Each wall is flat, endless, passes through zero and stands at right angles to its row. A trip goes straight from one point to another. List the walls that it crosses, first one first.

Walls:
(1): [  4 -12]
(2): [ 4 50]
(3): [ 7 23]
(4): [  9 -35]
(5): [-10   4]
(6): [15 27]
Trips:
[  0 -29] to [26 27] => 6, 3, 2, 4, 1
[60  5] to [-20   9] => 4, 1, 5, 6
[ 4 24] to [46 -5] => 5, 1, 4, 2
[-40  37] to [ 2 16] => none
[37  0] to [22 -4] => 2

Walls:
(1): [  8 -16  -1   1  -5  14 -36   2  18  20 -15  -2]
(2): [ 12 -25   3  -2  -1  -1  19   7  -8  14   1   4]
(3): [ -3  35   9   3  14 -13  28   4 -23  -2   6  23]
(4): [  9 -12  12  17  -5 -12   1   8  21 -22  19  -8]
(5): [ 34  -5  10  -3 -37  20  14  -1  -2  26  -1  -9]
(6): [ 16   7  22   0   5  10   8 -20   4   2 -18 -14]
(7): [  1  13   6  28 -16  -7 -21  -6   0   8  26  -8]
(8): [  0  -5 -17 -23  13  -9  -2 -13   0  -1  -6 -17]
Trips:
[-11  20  22 -14  21   2   6  -6 -15   5  37 -48] to [-12  16   2  10   2  16 -30   0 -30 -17  11   1] => 4, 6, 8
[ -5   6 -33 -12   1  -6 -15  -3  -4  -2 -25 -13] to [-23   2  -6  -5  -9  -8  -7  15  -2  -5 -32 -21] => none
[ -2  -1   0   4   9  15   1  20   7  20 -35  11] to [-18  11  28 -12  19  -8  11 -47 -27   4 -14 -17] => 3, 8, 5, 1, 2
[-13   2   3 -20  -4 -16 -26  13  -5   1 -28  15] to [ 10 -29   9 -10 -15  16  15   8 -60 -31   1   1] => 3, 2, 1, 5, 8

Walls:
(1): [-22   3  14   8  23  -5   8  -3  24 -26   9  10  -3 -28  18  -7  -1  -9
   8  -9   2   3  47   2  32   8  -9   2  19  -7   3 -47  -9   1 -27   3
   3 -17   4  36  -9 -34  -4  33 -10 -32   8  -6]
(2): [-24 -19   1   0 -19  -4  -1   6  -2  -4   6   5  30  -8  22   3  16 -18
  -9   7  -9 -17  23  23   0   9  -3  -6  -6   1  34  21   0  24  -7 -23
   7   2   4  12   0   0  -6  -6   3 -14 -15  14]
(3): [ -8  14  -7  -5 -19  15 -19  15  11 -26  10  16  23 -10   3   8 -40  46
  19  21 -19  -6  -6   5 -25  -4  -8  -4  13 -15 -20  -3 -18  22  14  17
  19 -12   9  22  -4  -5   2   7 -16 -27  14  27]
(4): [-15   7  16   8   8  32   4   0  -4 -41 -20   2 -14  23  32 -21  32 -12
 -17 -11 -33 -10 -26  23   6   0 -18  -3   8  22  27  12 -12  13 -35   0
  13  -1  42   8  24  -2 -17 -32   4 -31 -25  15]
(5): [  0  12  -1  24  -9   6  19  10   2 -22  13  31  -5   4  17   9  11  13
   7   3  30 -39 -30  -9  19 -16 -15   0 -10 -17 -20  19 -17 -19 -14  33
  13  -9   1  10 -27 -27 -10  -1  18  -8   9 -14]
(6): [ 31   4   4  13  17  -5  14 -15 -17  21  13  -7 -13  18   1   8  -9 -11
 -12  -4 -23   0  -9 -27  12  -5 -41  12   1  -4  17  -2 -13   4 -17 -21
 -10  14 -20  -5 -26  21 -17  -3   9  22  -7   0]
(7): [  2  -8 -50 -15   1   7  -7  -3  -9  25  23   9   7  13  10 -49  31   6
  12   6  -3   6 -21   1 -16   4 -10   3  -3  -5  30  -5   0   2   4 -22
  49  13  -1  19  14  -6  10   3  36  -8 -12   1]
(8): [ -6  16  -7   0  29   0   6   5 -39  -4 -14   6   5  -1 -11   2  15  19
  15  -2  -1  -3   2 -12  16  20  19 -48   0  10 -38  37  -9 -10  -6  45
  16  -4  10   3  11  -2   8   7   3   6   0  12]
Trips:
[-20  -9  -6   8 -25  12  10  20  23  21  12 -20  -9   5 -28   6  26  10
  20  15  -5   3  -7   2 -13  12  13   5   6  16 -14   8  12  30  26  -3
 -31  19  21  -5  11  17   6 -13   4  23   4 -24] to [ 21 -29  12 -16 -15   9  -8  24 -17  13  23  15   5  -8  -8 -16  -6 -26
  14  -6  -4   0  34 -23   0  -8  -5  22  23   1  13  -2   1 -24  23  25
  -6 -19  15 -16   8 -15  14   8 -22 -13  -4   7] => 3, 1
[ -2  13 -15 -11 -22  12  14 -16  -3   0  17  18  15  14   8  -3  14  22
  23  -4 -21  12  -4 -25  28  25  20  -2  21   6 -38 -31  -4  -5 -37   1
  -3 -11   7  31  15 -12   9  -4  16   0  -4 -22] to [ -8  19  10  20  10 -28   3  17  -8 -13  24  -3  12  19  16 -10 -25   3
   3  -7 -17   6 -28  -1  17  -9  14   7  19 -10  12  -3   2   7  24 -11
   0  -4  -6   6  10 -16   8  30  13  15  -3   0] => 4, 6, 8
[-19  28   5 -19 -22  16 -35  33  22   4 -11  -7 -11  28 -23  -6   1  19
 -19  14 -14   4   8  -6  -4  18  24 -31 -17  29  -3 -17  15 -14 -28  -6
 -10  17  41  34   1  20  -3 -22 -20  -9  29  -5] to [-18  -5  23  -1  30   8 -12  34  -3 -11  16   0 -12 -11  -8 -18   2   5
 -12  -4   7  -4   4   1 -19  -2  15  -4 -11   6   8  56  -7   5  11 -28
  19  -4 -17   9  15  18  15  24  17  14 -26  -8] => 2, 7, 3
[  2   7   9 -12   2  -8  14  16  -4  -5   7   3  22 -46 -14 -23   4  -4
   2   1  26   7  24 -28   8  -4  -8  29 -15  13 -17  10  22  -5 -10  19
   2  25 -35 -13   4 -15  25  34 -13   2   0  14] to [  3 -13 -24   9  -7  -4 -28  -9   6 -32  -1 -20   4 -11  -3 -24  -5   3
   8  -7  32  14  -9 -24 -16   0 -14  11 -33  24   7   6   0 -15 -29  -9
  24  -9   7  10  25  16   7   5   8  19  -8  -4] => 7, 5, 1, 8, 4

Walls:
(1): [ -5  -2  24   8  -6 -14  -1 -43   1   4  21  24  25  10 -30  33 -15  30
  -3 -15  -5 -18  17  -3  -5   8 -29 -25  14  10   3  -8   8  -7  -2  -9
  25  11   6   8 -19 -19  -4  -9   4  -5 -26  10]
(2): [  5  13  10 -13  13  14  -5  28  44  -5  16   9  18 -16  14  -8  24  22
  20  -8 -22   8  -1  10  18  -8  30   3   0   2   0 -18  34  13   6  -4
 -20 -28 -23 -12  -9   1  13 -34 -16  -1 -12 -17]
(3): [  3  -4  -3  15   4   3  31 -11  19 -41  11  31  22  11   4   9   1 -34
 -49   5   8 -23  -5   9 -19 -18  12 -34  27  -9   6 -40  11  -8  16   5
  12 -17   1 -26  -8  -5  29 -25  26 -33 -16  11]
(4): [-44   2   0 -11  28  -4  -5  32  16   5  10  21 -16   5 -20   2 -10   2
 -22  -3  -4  19  24  12 -42 -10   9   8   2  -3   2 -39   1  -1  28 -23
  14 -12  13  13   8  31   1 -15   7  14   5  -7]
(5): [ 25  21 -25   1   7   6  -4  29   6   0  22   5 -12   9   5 -11 -15 -12
  40 -33  -6  15   5  10 -24 -20 -36  12  21  -8 -15  -8  18  -5 -11  23
 -17  -2   1   9 -29  -5  15  -8  12   2  18 -12]
(6): [ 27 -38 -28   2   6 -23  16 -26 -13   2  -1  22 -32 -19   3 -12   5  24
   8 -24 -11   1   5 -22  21   6  -6  -5 -32  16   4  -4  -8   3   2   5
  -7 -20  42  -2   6 -19  -3   3  -3  -2 -13  -5]
(7): [  6  10  -1 -50 -10  -4  -8  -1   1 -26  21 -30  16  -3   8  -5  16  -2
  -8  -4   7  28 -13  16 -24  28  28 -17  19  -7  -2   5 -18  13  -2  -3
  45   1  11  10  22  22   3  11  15 -13  15   6]
(8): [-18 -19  -8  -8  -3  19 -41 -40  25  24 -36 -15  -6  17  43  -3  -6  28
   5  10  -6  -3  -8  14  -8   7   3 -11  -5 -21 -22  27 -20  19 -23   3
  -7  15  15 -14 -13   7  15  11 -13   5  13   3]
(9): [-19  -5  13  26   7   1  -3  16  10  -1  20  -4  25  -5 -10  -3  50  -2
   4 -33  -6   1  10  -3  21   2  10  -7   1 -28   1  12 -14  35  -8   6
   0  38   5   0 -15  12  17   0  -7 -10  -9  10]
(10): [ 13  22   1   8 -16  10  -3 -21  -5  29  -9  10  26 -10   9 -13   6  11
  -9 -17 -14  11  17  -8 -13 -16 -15  -2  19   6  15 -32  17   2  27  24
 -30   4  20  26 -13 -10 -21  11 -19  16   0 -12]
(11): [-26 -20  -6 -14 -19  -4   4 -11 -12  -2  31  -2  41 -11  -2 -17  -7 -16
  -7 -11  18 -34   7 -16  -5 -14 -13  19  10  34   9  13   5 -11  29   1
 -15  -6  12 -16 -11  -5 -32   3   6  13 -20   5]
Trips:
[-17 -17   2 -11  -8  -7   4 -12  -6  23  -2 -17 -14 -36 -25   8  22 -34
 -21   5 -11   8  12   1 -23  -8  -3   2  -4  40 -18 -23  11   1  16 -14
   1 -19   9  11 -31  10  20  11 -13  -7  -2 -11] to [  8 -22   6  15   1  31  16 -10   9   3   3  16 -25  13 -11  15  -6  -6
 -29  22  10 -38  11   4  13   4 -39  39 -23  20  10 -15  19   3  29   8
  16 -10  38   6   5  -6   4  11   6   4 -17 -10] => none
[ 27  21  24  20  13  24 -60 -16 -34 -11   5 -21  -7   6   8   7  22   0
  -9 -12  10  12  -3   5  -4 -12  -4 -20 -19  24   7  13  26  -3 -20  -9
 -10 -13  -5 -23  13 -28  -5 -22 -25   2   8 -37] to [-38  13   3  38  15 -25 -13 -11 -26  16 -10  -4  16 -27  -9  20  32  -7
 -30  -9  -6   1 -25 -19  37  22  13  14  10  -2 -28  -9  10  35  33  18
  15  -8   5   8 -32   0  -7   5 -23 -44   0  11] => 5, 1, 9, 6, 8, 3, 11
[-15  27  19  11  -9 -10   6 -27  28  34 -19 -29  35   6   6   2 -29 -40
 -14  10  10   1  -7 -10 -35 -13  -9  -4   0  -3 -14  -9 -17   2  26   6
  34  12 -24   7 -24  16  15 -22   8  20  -7 -16] to [ 17   7 -21 -31  21  -5 -30  -6  -6 -28  23  17  -5  19  27 -35 -37 -13
  -5  12   1 -26  -8  -6 -24  -7   8   1  19  -6  18  -4 -13  28   1 -12
   0 -46 -15  25 -23  12 -27  39  -7 -22   6  -2] => 5, 1
[  2   6   7 -39  12  26   3  -8  35  -1  35  17  12  -1  -5  10   2  45
  12   5   1   8   9   9  -7   3  18  10   6 -22 -10 -38  12  12   1 -21
  -7  19  23  -7  -8  15  15   2  -8   0   5  31] to [ -6  19   1 -18  -5   4   5  -9  11   3   9 -18   7   9  10 -11   8  -1
  34 -25 -14  31 -13 -38  16 -23  -2 -12   2  11 -31 -26  34  13  -9  27
  -3   8  -8  -3  33  -9  -4 -30 -36   0 -38 -32] => 3, 6, 8, 4, 7, 1

Walls:
(1): [-19   2  10   9  31   8 -18   6  17 -12   1  11   5  15 -29  32   4 -37
 -10   6  16  10   3  17   0   2 -25 -12 -16   7  39  -3 -13   8  31  -3
   8  14  24 -20 -13   8  17  -5  20 -18  -2  -9]
(2): [-25  17  15  15 -12  12  16   4  20  22  -4 -25  14 -13  17  -2   3  10
 -29   0 -11   7  -1  13  28  -7  -9 -21   9  -7 -28  -6 -12 -11   2 -34
  36 -16  11   0   7  15   7 -23   3   5  19 -17]
(3): [  4  10  38   7  -8 -14  -3  19 -10   2   3  -8  -2  13 -16  -8   2 -24
   4 -20 -20   3  -5   0  10  -9  -2   1  19  26  -5  19  -2 -13  -1  -7
 -29   1   5 -23   3   5  20   9  -1 -11 -45  -4]
(4): [ 15  18  -5   8 -18  18  -7   0   5   1  11  -1 -16   0   2  -3 -23 -11
  -7 -11   4 -14 -11  -9  -3   0  -7  -7 -10  16  11  -5   0  14 -14   5
   3 -13   2  -5 -11  -3 -34 -21  23   2  -3  -5]
(5): [  4 -11  -1 -28   2  12  -4 -33   4  -5  22 -13  11  18   5 -20  29   5
   7 -15 -27  20   8  -7   6  25  -4 -22 -20  -7  25 -27 -18  29   3 -13
  -4  60  -9  11  12 -23 -15 -44 -11   4  -2  -8]
(6): [ 10  -8 -16  11   4  -7 -22  -6   4  -9  -9   6  -3  15 -38 -18   9  13
 -11   3 -32 -20  22  -6  16   5  18  20  -5  -2 -10 -16   8  29   6 -11
  17  -7   3  -8  -8  -8 -15  16  27  11  -8  39]
(7): [ 28 -23 -24  -9  21   5  32   2   2   4  -3 -20  29  24  -5   1  -6 -15
 -15  15 -32  13 -11  24   4 -10  18  25  31   0 -24  14  -2 -14  11 -11
   0  21  20 -11  20 -34   1 -17  -6  12  11   5]
(8): [ -9  25 -27   0   2  -6  22  18  11   1  29  22  -1   2  29  -2   0  -3
  -6  16   2  -1 -14 -24  -6  -5 -29  10   5   2   5 -11   2 -12 -19   0
  -5   9  -2 -15   5 -21   0 -13  -4  -2  -5  16]
(9): [  0 -20 -17 -14  -4 -14 -45  22  -1 -22   0   7  14  39   6 -14   3 -13
   9   0 -11   2  -3 -10 -10 -12  25  -2 -16   6 -14   0  14 -14  24 -11
 -15   2  13  -9 -15  -2  -5   4 -20 -15  24 -19]
(10): [-14 -34  -9   1  -3  26   2   7 -11  -2  14 -14   9   9  22  -3  23   0
  -1   0 -16   2  20 -31   6  -3  28 -10  -2  32   4 -19   5   0  15  20
   2  -3   1  -1   5  16   0  -3   0  -6  28   8]
Trips:
[ -1 -22  -5 -12  27  -7   5   1   3   9   4 -10  14  19  10   2 -19   4
   3  24 -10  -6  20  -8   1 -27  13 -10 -20  14  13   6  10  27  -8   0
  -4  12 -17 -34   9  24  18  13   5  -6  -1 -33] to [-21  -7 -10 -19   3 -12  -8   5   4  44  -1  18  -9  -3  -9 -20 -28  15
  -7  -7  25 -13  12 -25  10  10 -32 -23 -24  -1  -7   1   2  20   9  23
  36 -13   9 -25   2 -12  13 -24 -20 -28   2 -37] => 7, 3, 2, 8, 4, 10
[-10   8  -5  14  -9  15 -24 -12  12 -27  -2  -5  -4  16  -3  26  11 -16
 -13  19  15  -3 -32  27   4  -5   6   8  49  25   8 -12 -26 -11  -2 -27
   8  -3  25   2  21   2 -14 -18  14 -26 -10 -40] to [-11 -23 -11   8   8 -11   6  -9   1   2   2  13  27   1   3   5 -14   2
  -9   8  -8 -10 -12 -11  -8 -25 -10 -19  17  30  18   5 -11 -11   2 -14
  -5 -11 -21  -4 -25 -28 -12   9  -8   6 -20 -20] => 8, 2
